Each row is a point. The points of each table are mixes of a few directions, plus a little noise. How many directions does each table use, and how many do they share? Where both have some left over, give the other angles between the two spaces (their principal angles), to ten degrees, smallest first.
In the rows, 128 means zero.

First, 7 rows:
[[167 125 122]
 [210 123 114]
 [103 129 133]
 [ 66 131 139]
 [104 130 132]
 [ 82 131 136]
 [163 126 121]]
Second:
[[164 120 114]
 [195 142 133]
 [151 134 133]
 [104 121 123]
 [151 140 134]
 [ 61 138 145]
 [ 74 103 109]]
Directions: first 1, second 2, shared 1

First, 9 rows:
[[133 134 129 119 127 125]
 [166 183 135  51 128 110]
 [ 99  85 124 186 130 142]
 [111 101 124 164 129 136]
 [ 86  66 119 214 129 149]
 [127 129 128 128 127 128]
 [140 144 130 107 127 123]
 [128 126 129 129 127 127]
 [163 181 136  54 127 110]]
Second:
[[133 147 125 141 140 126]
 [125 130 123 154 106  97]
 [107 114 132 116 109 161]
 [156 133 126  99 128  80]
 [151 170 133  96 169 157]
 [ 81  38 127 175 135 187]
 [144 157 127 114 106  86]]
Directions: first 1, second 4, shared 1

First:
[[ 96 137 101 130 114 125  78 164 124]
 [141  95 139 122 144 105 182 116 151]
 [147 145 146 117 127 107 114 101 121]
 [154 121  80 221 105 131 146 161  98]
 [124  90 139 132 140 137 192  98 142]
 [149 144  92 177 117 146 123 186 112]
 [103 153 123 108 114 116  59 128 117]
 [102 138 173  58 143 154 118  77 139]
 [136 130 154  86 147 130 143 120 146]]
Second:
[[ 79 124 128 123  96 125  76 111 126]
 [106 115 162 118  76 123  90 136 163]
 [153 118 156 111 117  72 123 116 153]
 [112 135 108 142 136 176 136 142 111]
 [ 98 143  81 146 157 174 130 122  81]
 [151 123 145 116 128  86 131 118 142]
 [198 138 116 139 186 140 211 151 120]]
Directions: first 5, second 3, shared 2; angles 70

First:
[[ 59 120 136 170 158 148 168 150  82  73 124 195]
 [ 61 120 138 166 154 145 164 146  85  74 127 190]
 [184 135 120  96 107 113  96 111 165 172 129  74]
 [105 123 133 141 136 136 141 133 113 112 129 149]
 [ 63 120 137 165 152 147 164 147  85  78 127 189]
 [167 133 124 106 113 116 106 117 153 159 129  92]
 [200 136 116  89 100 108  91 105 174 184 129  62]
 [148 131 126 115 120 122 114 120 142 145 126 107]
 [136 129 130 122 126 127 124 126 133 133 126 121]
 [154 130 125 114 116 119 114 119 145 147 129 103]]
Second, 9 rows:
[[ 78 121 149 138 129 137 139 143 127  79 146 169]
 [159  95  93 146  94 150 150 100 155 169 122 176]
 [149 119  89 157 137 135 166  87  96 177  91 160]
 [ 91 159 160 104 162  89 125  93  86 115 122 112]
 [153 114 105 148 116 156 128 167 146 137 130 126]
 [170  96  92 141  89 146 142  95 165 176 126 164]
 [115 139 144 131 142 132 112 182 122  94 137  96]
 [119 152 152  98 143  95 112 105 113 124 127  96]
 [118 154 170  92 136 105  78 180 145  85 154  53]]
Directions: first 1, second 4, shared 1
